Each row is a point. The window is the flat piece filled in between its corners: a triangle in 3 columns, a solid with four corners in 4, and so on. A path goes straight from each point to the next, and from the last back to the first. After which points does the path pass through the window?
In the rows, 128 means zero.

Window (3 x 3)
[[115  53 136]
 [ 90 144 173]
 [165 197 105]]
Path:
(1): [125 203  99]
(2): [100 124  75]
(3): [167 152 142]
(4): [158 151 180]
(5): [ 82 189 135]
(6): [111 175  95]
(7): [158 145 133]
(8): [179 195 144]
Through the window after points: 2, 6

Window (6 x 6)
[[107 106 155  54 149 178]
 [141  78 118 111 131 135]
 [202 186  79 102  88 126]
 [145 205  77 216 109  53]
 [ 70  90 134 143  89 154]
 [ 19  73  79 150 135 149]]
Path:
(1): [ 77 112 145  62  95  91]
(2): [113 169  98 142  95  50]
(3): [159 176  83 188 112 116]
(4): [141 128 101 155 129 154]
(5): [125 122 110 124 100  79]
(6): [100 122 136 103  78  70]
(7): [162 127  99 161 133 191]
(8): [105 108 100 189 157 187]
(9): [ 80 100 117 117 109 103]
(10): [ 70  82 107 102  65 100]
(11): [ 80 107 130 163 122 175]
(12): [127 138  85 147 156 206]
(13): [ 71  82 163  55 111  88]
(14): [156 156  82  90  75  84]
(15): [187 173  98 135 114 172]
(16): [102  99 133 119 134 191]
Through the window after points: 2, 4, 10, 12, 14, 16

Window (9 x 9)
[[ 66  95  66 144 160 170  86 187 115]
 [119 110 110  36 159 120 102  18 136]
 [237  67 174 137 150  46  88  72  97]
 [ 72 176 185 154 121 117 117 187 110]
 [ 80 142 154 128 136 144 242 196 128]
 [ 67 114 126  93  61  99  81 180 103]
 [215 166  88 122 132  68 113  69  69]
 [ 58 128 124 169  83 139 145 136 129]
 [115 123 137 141  96 189 104 175  78]]
Path:
(1): [ 85  77 161 167 131 113 105 121  49]
(2): [127 171 100 128  84 130 149 140 178]
(3): [184 156 100 112 128 101  90 136 195]
(4): [ 78 106 105 152 132 136 124 130  27]
(5): [ 69 117 123 153 106 118 129 121  95]
(6): [147 160 123  99  76 146 125 160 189]
(7): [140 146 112 121 110 111  99 134 170]
(8): [117 108 109 122 121 109 147 116  35]
(9): [ 83  75 160 113 138 110 111 156  12]
(10): [ 95 132  70 132 113 145  90 167 180]
(11): [136 142 122 119  68 186  94 148 166]
(12): [ 97 113 139 152 119 143 125 157  61]
Through the window after points: 1, 3, 5, 9, 11

Window (11 x 11)
[[153 116 121 159  91 117  30  79  43  67 235]
 [187  64 114 205  99 190 172 186  72 138  95]
 [204 125 157 130 141 173  51 163 124  64 194]
 [117  99 152 184  68  61  84 158 177  72 100]
 [110  87 152 101 167 139  66 151  61  82 185]
 [120 152 124  71 141  80 122  69 189  89  62]
 [152 128  63  93 131  53 131 154 161 151 131]
 [132 194 140 167 146 141 191 139  78 142 123]
 [138 121 137 150 132  45 101 104 220 191  65]
 [108 153 103 164  70  97   7 137 227 127  55]
 [150 121 165  73 102 160 187 150  81 152 156]]
Path:
(1): [124 106 124 152 115 157 117 111 136  91 139]
(2): [157 126 151 141 106 110  73 138  88 115 151]
(3): [188 182 157 104 114  70  84 202  94 153  69]
(4): [134 100 113 169 119 144 114 132 140 113 156]
(5): [129 106 102 165 106 136  98  98 126 107 182]
(6): [168 152 132 128 110 116  61 146  90 126  97]
(7): [180 123 159 134 101  59  50 157 108  91 101]
(8): [105  77 112 157 100 144 107 116 188 104 161]
(9): [133 104 129 142 129 116 113 120 129 101 164]
(10): [183 139 146 117  95  89  73 149  79  93 109]
(11): [161 126 138 141 105 123  84 146 124 117  90]
(12): [108 115  90 161 132 124 143 107 155 118 168]
Through the window after points: 11

Window (14 x 14)
[[ 95 152 157 109  69 142 141 185 130 117 194 113 107 126]
 [ 89  72 140  94 125 135  87 191 114  59 138 140 143 130]
 [133 174 187 158 119 131 176 120 135 141 114 180 114 140]
 [123  88 142 118 239 150 156 143 133  88  91  66  99  99]
 [ 16  51 124 112 133 117 144 188 144 138 112  79 188 153]
 [ 83 193 142 168 150 144 119 231 114 163 249 191 107 171]
 [202 210 128 132 119  41 220 210 178 138 175 137  97 160]
 [143 188 100 106 109  81 142 138 121 115 134  93 138 207]
 [130 177 194 226 180 181  90 132 221  96 151  89 185 122]
 [ 87 155 137 163  74  84 123 135 157  55 122 110  77 121]
 [146 126  72 130 127 125 140  82 127 102 136 143 178 122]
 [209  95 159 125 141 111  51 108 118 165 179 158 120  66]
 [130 160 133 244 119 170 160 155 160 120 179 126 161 223]
 [106 102 131 129  90 160 108 128 207 132  97 151 114 123]]
Path:
(1): [139 141 134 165 118 118 113 156 138 121 137 119 131 113]
(2): [139 123 168 108 124 104 119  94 171 102 199 164  84 160]
(3): [ 97  98 156 108 123 128 137 143 160  93 174 148 132 155]
(4): [113 151 112 165 132 139  97 202 101 123 117 129 141 121]
(5): [128 170  87 139 103 152 113 232  98  98 100  81 129 115]
(6): [110 120 156 147 125 104 143  97 167 104 155 145 119 139]
(7): [ 72  91 144 137 147 130 122  74 179  82 194 132 101 172]
(8): [135 152 129 161 109 159 114 204 108 146 112 127 175 119]
(9): [150 156 113 163 108 159 117 235 102 109 116 136 149 106]
(10): [ 91 106 145 130 156 126 139  95 178 116 155 121 126 156]
(11): [ 47 137 175 118 136 110 153 141 169  89 184 144 131 186]
(12): [151 158 112 173 111 153 127 180 145 128 114 104 138 114]
(13): [143 156 102 144 122 120 145 174 147 119 132 114 139 128]
(14): [ 78  89 195 156 136 127 111 121 193  81 210 109  93 207]
(15): [ 89  97 144 127 137 114 144 144 157 118 157 120 138 144]
(16): [ 70 114 113 143 106 126 111 205 124 131  83  84 165 129]
Through the window after points: 1, 3, 5, 9, 15

Window (14 x 14)
[[122 146 106 109 149 109 115 157 113 141 151 124 122 137]
 [119 126 135 136 110 114 147 142 126 134 163 146 162 135]
 [131 125 132 128 146 128 164 136 144 148 146 122 133 106]
 [154 114 135  82 119 149 135 168 155 147 129 136 163  98]
 [159 121 134 136 111 148 144 146 121 129 147 136 122 132]
 [104 118 103 103 137 125 153 145 107 137 119 121 125 150]
 [130 141 138 103 150 128 132 116 121 143 124 116 146 150]
 [118 148 108 105 165 116 134 148 110  92 111 133 141 124]
 [115 135 121 147 117 135 114 148 133 153 106 135 136 112]
 [126 156 109 119 116 129 150 140 146 131 132 104 137 143]
 [ 91 103 126 115 135 136  91 142 171 106 155 154 111 136]
 [107 146 151 108 105 144 141 137 124 140 142 122 129 101]
 [125 107 116 148 113 132 122 135 113 128 165  97 153 121]
 [102 160 101  76  76  83 148   7 136 140 162 167 114  63]]
Path:
(1): [112 143 114 123 138 140 141 117 110 133 156 137 145 120]
(2): [128 124 126 106 118 111 133 135 137 125 139 116 132 125]
(3): [129 136 130  95 111 108 143 131 134 127 134 132 128 107]
(4): [119 128 101 109 132 155 128 109 139 149 145 144 161 111]
(5): [106 143 102 118 137 145 143 121 149 132 158 150 156 130]
(6): [132 134 141 103 111 112 132 137 123 136 123 121 108 112]
(7): [116 126 134 112 113  90 136 127 141 120 145 123 132 112]
(8): [119 139 108 116 127 141 135 135 120 137 143 134 130 119]
Through the window after points: 3
